Each row is a point. Two turns around zero, p and q, are shown by what they do to some points. Where does a point land after both, in the order given? Backwards means that the second turn is done in reverse. Each puzzle has new turns, and all numbers are rounded.

Turn p:
[2.3 0.3 6.0] => [-1.1 -3.3  5.4]
[-1.6  0.6 -3.5] => [-0.1  2.3 -3.1]
[-4.4  0.8 -3.1] => [-2.0  1.2 -4.9]
[ 0.4  1.0 -1.4] => [ 0.0  1.7 -0.3]
[ 2.5  1.6 -3.7] => [1.5 4.5 0.1]
[ 0.7 -4.3  5.8] => [ 1.5 -6.5  2.8]
Turn q:
[2.4 0.3 0.1] => [ 0.4  1.7 -1.7]
[ 1.4 -0.8  1.0] => [ 0.3 -0.1 -1.9]
[-0.7  1.6 -2.8] => [-1.0  1.9  2.5]
[ 0.1 -3.7  3.6] => [ 0.2 -3.9 -3.4]
[-2.3  1.0  6.3] => [ 5.2 -4.3 -0.3]
[-1.1  1.6 -8.2] => [-5.0  4.6  5.0]
Where do these land?
q, then p: [ 1.1  5.8 -1.7] => [-3.0  1.9  5.0]
q, then p: [ 2.3 -0.8 -2.6] => [-2.8  1.4 -1.7]
p, then q: [-3.8 -5.1 -2.4] => [-5.9  3.2 -0.9]
p, then q: [-3.6 -3.7  0.6] => [-5.1  0.0 -0.9]
q, then p: [2.9 1.8 1.6] => [0.7 3.5 1.3]
p, then q backwards: [1.1 2.0 4.6] => [-4.4 -0.6 -2.6]

Turn p:
[-4.7  2.4  0.0  5.0 -1.1 -0.7] => [-2.6  4.1  0.6  5.4 -1.1  0.7]
[-1.7 -4.6 -2.3 -5.3 -0.3 -0.2] => [ 0.0 -5.0 -0.3 -2.2 -4.5 -2.7]
[-4.5  3.2  0.4 -0.6  1.1 -4.4] => [-4.5  4.5 -0.5 -0.8 -3.0 -1.1]
[ 3.3  2.0 -2.3  0.7  5.0  1.4] => [-2.6 -1.6 -2.2 -1.3  5.6  0.3]
[ 3.3  1.4 -4.9 -1.4 -0.3  2.9] => [ 1.6 -2.9 -5.1  0.4  2.8 -1.5]
[ 1.3 -0.5  7.7  2.0 -3.7  3.6] => [ 5.5  1.7  3.6  0.8 -0.4  6.7]
[ 3.0 -3.9  1.3 -0.3 -0.6 -2.7] => [ 2.4 -0.9  3.9 -2.4  0.6 -2.4]
Turn q:
[-5.0  1.8 -1.7 -1.2 -1.8  0.0] => [ 1.6  1.2 -4.2  1.1 -0.4  3.5]
[-2.9  1.1 -3.8 -4.1  1.8 -4.2] => [-0.9 -2.2 -7.3 -1.5  0.8  0.0]
[-2.1 -1.3 -1.3  0.4 -1.8 -1.8] => [ 2.7  0.2 -2.2  1.1  0.6 -0.6]
[ 1.2 -0.7  1.4 -0.1  2.2  6.4] => [-2.7 -1.8  4.6  1.9 -2.8  2.5]
[ 6.9 -0.8 10.3  6.2  4.4 -1.8] => [-5.1  6.1  8.5 -1.3 -1.4 -8.8]
[-0.2 -0.7 -4.0  1.5  0.3  2.0] => [ 0.2 -2.5  0.3  2.8  2.4  1.6]
[ 1.7  2.9 -1.1 -0.4 -3.2 -0.1] => [ 1.6  0.8  0.6 -2.9  2.4  2.3]
[ 0.4 -2.3  0.2 -2.2 -1.8 -0.5] => [ 2.5 -1.7 -0.2 -1.2 -1.6 -0.7]
Where do these land?
q, then p: [-3.8 -1.7 -0.9 -2.6  2.6  2.7] => [ 2.2 -1.7  0.7  5.3 -1.2 -1.2]
p, then q: [ 3.9 -2.2 -2.4  0.4 -3.6  0.9] => [-0.8 -1.9  2.1 -1.5  2.4 -4.8]
p, then q: [-2.9  0.5  3.1 -3.8  5.5 -5.7] => [ 1.9  1.9 -5.7 -2.6 -5.7  4.1]
q, then p: [ 4.7 -0.6 -2.3  4.5  2.2  1.0] => [-4.4  0.8  5.2 -1.5  0.1  2.2]
p, then q backwards: [ 2.2  1.1  0.1 -1.1 -2.0  3.8] => [-2.2 -0.3 -3.0 -1.4 -3.1 -0.3]
p, then q: [ 0.8 -2.9  1.9  0.9 -0.9  2.9] => [ 0.2 -0.6  4.2  0.7 -1.6 -1.3]
p, then q backwards: [-4.9  5.9  0.5  1.8 -3.8 -5.6] => [-5.3  2.1  7.6  3.5  1.2 -2.1]

Turn p:
[-0.1 -5.2  2.4 -0.9  0.1  1.3  0.1  3.6 -5.4] => [-0.8  0.6 -0.9  4.2  4.5  0.7 -2.2  5.6 -0.8]
[ 1.1 -3.2  0.1  0.0  1.2 -0.5  2.4  3.8  4.1] => [ 1.1 -2.6 -4.6  3.7 -2.2 -1.2 -0.8  0.1  1.2]
[ 1.1 -1.3  2.0 -0.2 -3.0 -2.1 -3.9 -2.1 -1.7] => [-0.8 -1.1  2.5 -3.3  0.9 -1.8 -2.9  2.7 -2.0]
[-3.9 -1.9  4.9  4.7 -0.8 -3.0  1.9  3.1 -1.0] => [-3.7 -2.4 -4.5  0.2  2.8 -2.6  4.1  3.7 -2.0]
[-3.5  3.3 -0.8  3.0  3.0 -1.6 -2.7  1.9  2.0] => [-4.2  2.9 -2.9 -2.5 -1.9 -1.5  2.2 -1.5  2.3]
[ 4.2  3.0  0.1  1.6  0.2  3.0  0.8  3.1 -3.5] => [-0.6  3.1  2.5  3.6 -3.0  2.6  1.8  2.8 -2.1]
[ 1.6  3.6  0.0 -1.2  6.0  1.5  3.1 -1.2  2.3] => [ 4.2  3.1 -3.0 -0.6 -2.9  3.7  2.5 -2.5  0.7]
[-5.0  1.8 -4.0 -3.0 -4.1 -3.5 -0.7 -4.1  0.7] => [-2.8 -3.6  3.0 -4.4  3.1  0.5 -1.2 -6.2  1.3]
[ 0.7 -3.1  5.1 -1.3 -4.1  6.7 -2.5  3.3  4.2] => [ 2.8 -3.8  2.1  2.2 -1.9 -2.8  0.3  7.1  6.4]
[-0.9 -1.0 -4.9 -0.5 -1.7  1.4 -0.7 -6.8  2.8] => [ 3.4 -0.4  3.9 -1.9  1.3 -3.2 -1.4 -6.2  1.4]
[ 4.7  4.0 -4.9 -2.2  3.2 -3.1  2.1 -4.5 -4.4] => [ 1.5  4.2  1.9 -1.3 -0.9  5.5 -2.4 -5.6 -6.2]
Turn q:
[-2.5 -5.1 -0.1 -2.1  0.6 -1.0 -0.3 -0.9  2.5] => [-2.3 -4.2  0.2  0.0 -0.2  4.2 -1.5 -0.8  1.4]
[-3.0  0.3  1.2 -4.3  2.2 -2.6  5.5 -2.7  4.2] => [-1.9  0.7  1.4 -3.5  4.3  6.9  2.1 -1.8  1.7]
[ 0.8  3.2 -2.5 -1.5  1.3 -2.1 -3.6 -3.8  0.2] => [-1.5  3.7  4.4  2.5  0.6 -0.3 -2.3  0.7  2.2]
[-0.2  1.9 -0.7  4.2  2.0 -1.4  1.2  3.7 -1.4] => [ 0.0  0.1  0.1 -3.3  1.0 -4.8 -0.3 -1.8 -2.7]
[-0.7  1.2 -4.2 -5.7 -7.2 -0.9  1.8  2.1  0.7] => [-3.4  3.9 -5.0 -0.6  0.3  4.2 -2.4  5.9 -1.8]
[ 1.3  5.5  0.9 -1.7  0.7 -0.5 -1.7  2.3 -7.2] => [ 5.9  4.3  1.2 -2.5 -0.1 -3.9 -2.6  3.6  0.2]
[ 0.1  0.0 -3.7 -6.1  2.5  3.6  4.0 -0.4  0.0] => [ 1.5  2.7 -4.6  0.2  4.1  4.0 -2.9 -2.1  3.2]
[ 2.0 -2.8  1.9 -0.9 -1.3 -0.4 -2.8 -0.1 -4.8] => [ 3.2 -1.0  0.2  0.0 -5.3 -0.5 -1.8  2.0  1.4]
[ 6.4 -1.4  1.8  5.9  1.0  1.7  4.1  4.5 -4.4] => [ 3.4  0.4 -5.0 -3.6 -4.6 -6.5  3.0 -4.2 -0.8]
[-3.2  0.9 -1.8  4.4 -1.4  4.2 -3.3 -5.3  5.9] => [-3.2 -1.6  2.6  9.0  2.7  0.6  2.4 -1.7 -3.2]
[-1.8 -1.2  1.5  6.1 -0.2  1.6 -2.5 -2.6  1.0] => [ 0.0 -3.3  3.1  4.0 -1.3 -1.7  2.2 -2.2 -3.2]
[ 0.8 -2.5  5.6  1.7 -0.2 -2.0 -2.4  3.4  3.3] => [-1.8 -5.8  1.0 -2.1 -1.4 -2.3  3.9  2.4  1.6]
Where do these land?
q, then p: [-2.3  0.2  2.1  3.0 -1.9  0.4  0.2  2.9 -3.2] => [-1.2 -0.3  0.8  2.1  1.3  2.3 -3.5  1.8 -3.6]
p, then q: [ 5.9 -0.9 -2.0 -2.1  2.0 -4.9 -1.3 -7.1 -4.1] => [ 7.2  3.3  2.8  2.9 -3.1 -2.1 -3.5  4.1  4.3]
q, then p: [-3.7 -3.7  0.8  4.0  5.9  4.8  0.6  1.3  1.2] => [ 5.5  2.3 -1.9 -0.7  3.6 -4.1 -4.2 -1.2 -4.1]
q, then p: [ 1.1  1.2 -1.5  3.0 -4.5 -0.5 -1.9 -3.7  1.0] => [-3.7 -0.6  1.5  0.1  1.6 -0.7  5.3  1.3 -2.1]
q, then p: [ 2.1  4.7 -1.8 -7.3 -2.4 -1.7 -3.8 -3.7 -2.4] => [-3.8  0.9  0.4 -0.6 -8.0  0.5  4.2  3.4  4.1]
p, then q: [-3.6 -4.9  0.5  1.7 -0.8  1.9  1.7  0.2  0.7] => [-3.3 -1.0  1.7 -2.9  0.0 -1.7 -0.5 -4.6  1.1]
p, then q: [ 1.4 -3.8 -1.3  2.5 -0.7  4.2  1.8  3.6  0.3] => [-2.8 -0.8  1.3 -1.7 -1.9 -4.3  2.4 -2.4 -3.4]
q, then p: [ 1.7  3.9 -5.6 -4.3  0.6 -6.7 -1.4 -2.2 -1.1] => [-3.6  0.6  0.7 -6.4 -3.1  2.4  2.8  2.4  6.1]
q, then p: [-2.3  5.8  3.9 -1.3  2.0  3.0  5.7  4.3  3.1] => [ 3.9  3.9 -5.5  3.1 -0.5  6.5 -1.3 -3.7 -1.0]
p, then q: [-2.3 -2.5  3.8  0.2  0.0  0.7  2.3  3.1  3.4] => [-4.9 -1.4 -3.4 -1.4 -0.3 -0.5 -1.5 -3.2 -0.5]
p, then q: [ 1.9  0.1  1.1  0.6 -0.2 -1.1 -3.8  1.3  1.2] => [-1.5 -0.6 -0.2 -0.7 -0.3  0.0 -1.2  4.3 -1.0]

Turn p:
[ 0.4 -1.7 -1.4 -4.7  3.8 -3.7  3.7 -0.5  3.1 -1.2 -0.6  5.7] => [-3.4 -2.0  1.5 -0.6 -1.7 -1.5  3.9 -1.7  2.0  4.6 -6.7  1.5]
[-0.5 -1.8 -5.6  0.0 -2.3 -4.2 -7.9 -2.9  0.0  5.8  3.6 -5.5] => [-2.5  3.6  0.1  2.3  3.9 -3.6 -0.9 -3.5 -5.0  0.6  4.5 -9.7]
[-3.0  6.7  2.4 -2.2 -2.0  4.9 -1.0  4.2 -3.5 -4.0  0.3 -0.2] => [ 2.1  1.2 -2.8 -4.3 -1.6  4.1  3.3  5.6  4.1 -4.4  3.2  0.3]
[ 3.6  6.3  2.1  2.5 -0.3  6.3  1.2  5.5 -3.5 -0.6  1.6 -3.0] => [ 2.0 -0.9 -7.2  1.2 -0.7  2.5  0.8  3.9  1.2 -5.0  5.7  4.4]
[-1.0 -5.8 -0.1 -1.6  2.8 -0.3  4.3 -0.1 -1.9 -1.2 -0.6  0.0] => [ 1.5 -0.1 -1.7 -2.7 -1.9  0.4 -1.6 -2.7 -2.3  2.6 -5.3  1.7]
[ 3.5  3.7  3.3 -0.4  2.1  1.7  2.1  0.8 -0.4 -1.3 -1.7 -4.1] => [ 0.3  1.7 -3.3  1.8 -2.2 -1.6 -0.4  1.2  1.6 -5.1 -0.2  4.1]
[-3.3 -0.6 -1.5  2.3  2.9  0.7  3.6 -3.9  2.3  1.0  2.2  1.0] => [ 2.2 -1.2  1.0  2.1 -2.1  1.3 -1.1 -5.4  3.1  3.1 -0.6 -0.7]
[ 1.4  1.0  1.7  1.2  1.8  5.9 -1.5  1.1 -2.0  0.0 -0.4  0.7] => [ 3.5 -4.0 -2.6 -1.2  0.5 -0.6 -0.1  1.4  0.9 -3.0  1.8  1.3]
[ 1.0 -3.1 -3.2  2.4  2.7 -5.3  3.3  0.7  0.5 -2.2 -2.7  4.2] => [-1.6 -1.8  3.6  1.6 -0.5  2.1  3.0 -3.0 -3.9  2.8 -4.8  3.5]
[ 3.5 -3.4 -2.5  1.5 -3.0 -2.7 -8.7 -5.3  1.5  0.7  3.8 -2.9] => [-3.6  0.7  1.6  1.8  8.6 -2.5 -3.4 -3.3 -2.5 -2.2  1.6 -6.5]
[-2.9 -2.7  1.5  0.6  0.9 -3.8  3.1  0.2  3.0 -3.6 -1.2  1.7] => [-2.1  0.0  4.0 -0.4 -3.0  3.2 -1.3 -1.0  0.3  1.4 -4.8  1.2]
[-2.7  4.0  3.9  0.0  0.6  3.3 -2.0  3.3 -0.7  1.2 -4.0  0.3] => [ 2.8 -1.6  1.2 -1.7 -4.3 -1.0  1.1  5.0  1.1 -3.4  3.0  0.4]
[-1.5  4.2  0.8 -0.7 -3.0  3.3  1.9 -2.1 -3.4 -0.1 -3.5  0.6] => [ 5.4  3.2  1.0 -1.7  0.5 -0.2  1.9  2.4  2.9 -0.5  2.1  2.7]
[-0.4 -3.1 -2.3 -0.9 -1.6  1.2  3.7  1.0  4.5 -0.1 -1.9  1.1] => [ 1.2 -0.6  0.4  3.0 -0.5  1.1 -1.1  2.5  0.2  4.5 -4.4 -0.1]
[ 2.0 -3.6  0.9  0.0 -5.4 -7.3 -6.0 -2.1  0.4  5.5  4.9  0.5] => [-7.8  1.6  3.2 -1.3  5.2 -3.6 -3.7 -1.5 -3.6  3.6  4.8 -3.9]
Turn q:
[ 3.0 -0.2  2.2  3.8  4.0 -1.9  3.0 -4.4  0.6 -3.2  1.4  1.2] => [-2.1 -3.8  2.7 -0.3 -5.8  2.0  1.1  0.7  3.2  1.9 -1.0 -3.1]
[-2.2 -3.9 -0.1 -3.2  2.8  3.4  0.7  4.9  2.9  3.9  2.4  2.3] => [ 1.5 -2.7 -1.9  1.8  7.5 -0.9  2.1 -1.3  1.1 -2.9 -4.4 -0.8]
[ 1.1 -4.4 -4.3  0.2 -4.2 -1.9  2.7 -0.9  2.8 -5.2  2.0 -2.2] => [-5.6 -2.1 -4.4  0.0  0.4  1.7 -1.2 -0.9 -1.9  6.9  0.6  0.1]
[-4.9  3.2 -4.5  1.7 -1.1  2.7 -3.3  0.8  1.8  5.6  2.4  1.6] => [ 3.9 -0.5 -3.2  4.1  0.4 -3.6 -5.1 -1.8 -2.0 -4.5 -2.3  2.4]
[-0.4  5.1  2.3 -2.1 -3.5 -2.6 -0.2 -3.7 -3.8 -4.9  0.2  0.7] => [ 0.6  3.6  0.7 -6.6 -4.9  0.6 -2.1 -1.1  1.9  2.4  1.9  2.6]
[ 5.4  0.4  0.7  4.9  3.5  4.8  2.7 -2.1 -3.8 -2.2 -1.1 -1.0] => [-5.4  0.1  5.5  3.1 -4.4  4.6  2.0  0.6  1.7 -2.5 -0.5  0.7]
[-3.2  2.5  0.6 -4.3 -2.1 -1.7 -4.1 -0.5  4.6 -1.5 -3.0  4.1] => [ 5.4  3.0 -5.0 -3.2  1.1  0.4 -2.9 -2.2  1.2 -0.1  2.2 -3.9]
[ 5.3 -2.3  3.9  4.5 -1.3  0.1  1.4  1.2  4.4 -0.3  2.4  0.9] => [-0.6 -4.8 -3.6  1.4 -2.7  4.0  5.0  3.5  0.3 -0.1 -0.2 -0.4]
[ 1.3  3.3 -1.3  0.2  1.0 -2.5  4.9  2.9  2.5  1.6 -2.0  1.9] => [ 4.4  0.5  0.7  2.7 -1.3  1.3  3.4 -3.0 -1.8  3.1 -2.2 -1.1]
[-1.7 -0.2  1.9 -4.5 -0.5  4.0 -0.5 -1.6 -1.3  6.3 -2.7 -1.9] => [-0.6  4.1  0.0  0.1  2.6 -5.7  3.1 -1.6  0.3 -5.4  0.9  0.1]
[-4.5 -5.1 -1.8  1.9 -6.2 -3.5 -1.6  0.0 -4.2 -3.1  0.0 -1.7] => [-2.7 -3.2 -0.3 -2.9  2.6 -1.3 -4.2 -0.1 -2.7  3.7  6.8  4.3]
[-4.2  6.4  3.5 -0.4  3.8  0.2 -0.8  0.6 -3.0  0.2 -1.8 -3.8] => [ 4.1  5.0  5.1  1.1 -0.8 -3.1 -1.1  2.1  4.9 -0.1  0.6  2.2]
[ 4.9 -4.8 -3.1 -2.5  3.7 -1.2 -4.9  2.7 -3.6  2.8 -0.1 -1.9] => [-2.8  0.5  3.9 -1.2  5.1  0.1 -0.3  4.9 -6.2 -2.4 -2.3 -3.0]
Where do these land?
q, then p: [-0.8 -1.3 -3.6  0.7 -0.6  3.6 -3.2  2.4 -1.5  1.8  1.3  3.5] => [ 2.4 -3.0  0.9 -2.8  2.5  1.2  1.8 -1.9 -0.9 -4.3 -2.6 -0.3]
p, then q backwards: [ 5.6 -0.2 -2.2 -2.1  1.5 -3.7  1.5 -4.1 -0.9 -0.5 -0.9 -1.5] => [-1.6  0.3 -3.0 -4.4 -1.0  3.6  3.5  0.9 -0.5  3.8  0.6 -2.5]
q, then p: [-4.0 -6.1  1.1 -4.7  0.6  2.0  1.5  0.7 -4.2 -0.1 -2.8 -2.2] => [-2.9 -1.5  0.7 -2.0 -6.3 -1.3  0.3 -6.1  4.0 -0.5 -1.8 -1.1]
p, then q backwards: [-0.1  1.4  0.9 -2.6 -0.5  6.4 -1.4 -3.1 -0.1  3.0  3.1  6.6] => [-6.5 -3.9  6.3 -1.0  1.0 -3.6  1.1  0.2  2.2 -2.1  1.5  0.6]
p, then q backwards: [-1.3  0.6  0.8  6.1 -1.2  2.8  2.8  2.5  4.8 -4.7 -2.4  1.4] => [ 1.4  2.1  0.2  7.3  3.5  2.4 -0.9  4.7 -0.8 -2.8  1.9  1.8]
q, then p: [ 2.0  4.6 -1.4 -1.9 -2.1 -2.5  1.0  1.5  5.3 -1.7  2.1 -2.2] => [ 2.6  1.4 -0.6  4.4  0.9 -2.4  4.1  2.7 -2.6  2.5  3.4  0.6]
q, then p: [ 1.4  3.3  5.3 -2.9  5.6 -2.1  1.8  6.5 -2.8 -2.7 -3.1  0.6] => [-0.9 -2.6 -4.0  2.5 -3.8 -4.9 -2.2  3.9  5.0 -1.8 -0.3  6.3]
p, then q: [-1.0  3.7 -1.5 -4.7 -3.4 -3.6 -0.8  0.5 -1.7 -2.0 -1.9  2.4] => [ 4.1  2.5  1.0  1.1  0.7 -0.9  4.1 -2.9  3.4  2.6 -2.6  2.0]
q, then p backwards: [ 2.3  4.3  0.7  1.3  4.4 -1.6  1.6  0.8 -4.4  1.5  0.6 -5.3] => [-1.5  1.2  1.0 -1.2 -2.2 -3.8  1.9 -0.3  3.1  0.4 -7.7  1.6]
q, then p: [ 0.9 -2.1 -2.0  2.3 -4.3  0.6 -2.3  2.3  1.4  1.7 -7.7 -1.0] => [ 0.5 -0.7 -5.2 -0.9  1.6  4.4  0.8 -5.8  0.5 -1.4  4.6  0.9]
q, then p backwards: [-2.8 -5.4 -1.1  0.2 -2.9 -3.1  0.4 -0.4 -5.2  6.7  2.4  1.3] => [ 5.3 -3.3  2.3  1.8  3.7 -1.1 -4.9 -0.4 -4.2  3.2 -2.6  3.9]
p, then q backwards: [ 1.5 -0.4  3.3 -2.4 -3.2  4.9 -2.8 -5.1  4.2 -6.5  6.1 -0.8] => [-4.7 -3.2  1.4 -3.9  5.5  6.2 -4.7  0.0  2.4 -5.1  2.7  2.3]
p, then q backwards: [-5.9 -1.3 -0.8  6.4  3.5 -1.7 -1.5 -3.8  1.5  1.0  0.5 -0.6] => [-1.4  1.5 -3.1  3.2  3.3 -1.2  2.6 -2.3 -1.8 -0.2 -5.0  6.1]
q, then p backwards: [ 2.0 -1.1  0.6  4.3  2.4 -1.9  1.5 -0.6  3.5  2.5  2.9 -2.2] => [ 0.7  0.1 -1.9 -1.2  2.6  1.6 -0.4  4.0  5.0  1.9 -2.4  1.6]
